Rows are points. Each copy is the shape, with its points in the same order, turned, moved and blurred by noise. Some copies are also mirrored. Which?

Shape:
[[ 33   5]
 [ -4  -3]
 [-17 -30]
 [ -3  11]
 [-12 -35]
 [-42 -20]
 [-52 -13]
 [ 22  20]]
Copy 1:
[[-22  -5]
 [ 10  -1]
 [ 39 -15]
 [ 13  13]
 [ 33 -24]
 [ 58   1]
 [ 68  15]
 [-10  13]]
Copy 1 is: mirrored
Copy 2:
[[-14 -12]
 [ 16   4]
 [ 45 -10]
 [  8  14]
 [ 43 -17]
 [ 58  14]
 [ 61  26]
 [-14   6]]
Copy 2 is: mirrored
Copy 3, 8 rows:
[[-17  31]
 [ -4  -4]
 [-22 -38]
 [ 12  -5]
 [-29 -33]
 [  2 -52]
 [  9 -55]
 [ 10  23]]
Copy 3 is: mirrored
Copy 4:
[[ 26  -1]
 [-12  -8]
 [-40   3]
 [ -5 -32]
 [-29   9]
 [-46 -23]
 [-53 -35]
 [ 30 -20]]
Copy 4 is: mirrored

Shape (7 x 4):
[[-28   2 -18   1]
 [ -6  37 -21  44]
 [ 45   2  25  23]
 [ -7  13  18   5]
 [ 45  69  32 -20]
 [ 36   0 -12 -33]
 [ 15 -30 -11   3]]
Copy 1 (7 x 4):
[[-15   4  17  34]
 [  2 -36  57  24]
 [ 19 -37   3 -33]
 [-18  -9  20  -9]
 [ 20  10  60 -64]
 [ 38  25   3  -9]
 [ 15 -11 -19  14]]
Copy 1 is: only turned
Copy 2:
[[ 24 -10 -26  16]
 [ 34  41 -20  -4]
 [-22  31  31   1]
 [ 22   6  19   8]
 [ 13   9  52 -63]
 [-30 -19   1 -19]
 [-27   0 -12  23]]
Copy 2 is: mirrored
Copy 3 (7 x 4):
[[-11 -11  17  21]
 [ 23  27  -1  42]
 [ 25  28 -28 -33]
 [ 17  -1  15  -9]
 [ 31  68  36 -42]
 [-34  32   6 -32]
 [-23  -4 -24 -11]]
Copy 3 is: only turned
Copy 4, 7 rows:
[[-14 -31  -2   4]
 [-33 -21   3  60]
 [ 21  25 -34  48]
 [ 11  -6   5  23]
 [ -1  72  26  34]
 [-12  33 -34  -9]
 [  6  -9 -50   7]]
Copy 4 is: only turned
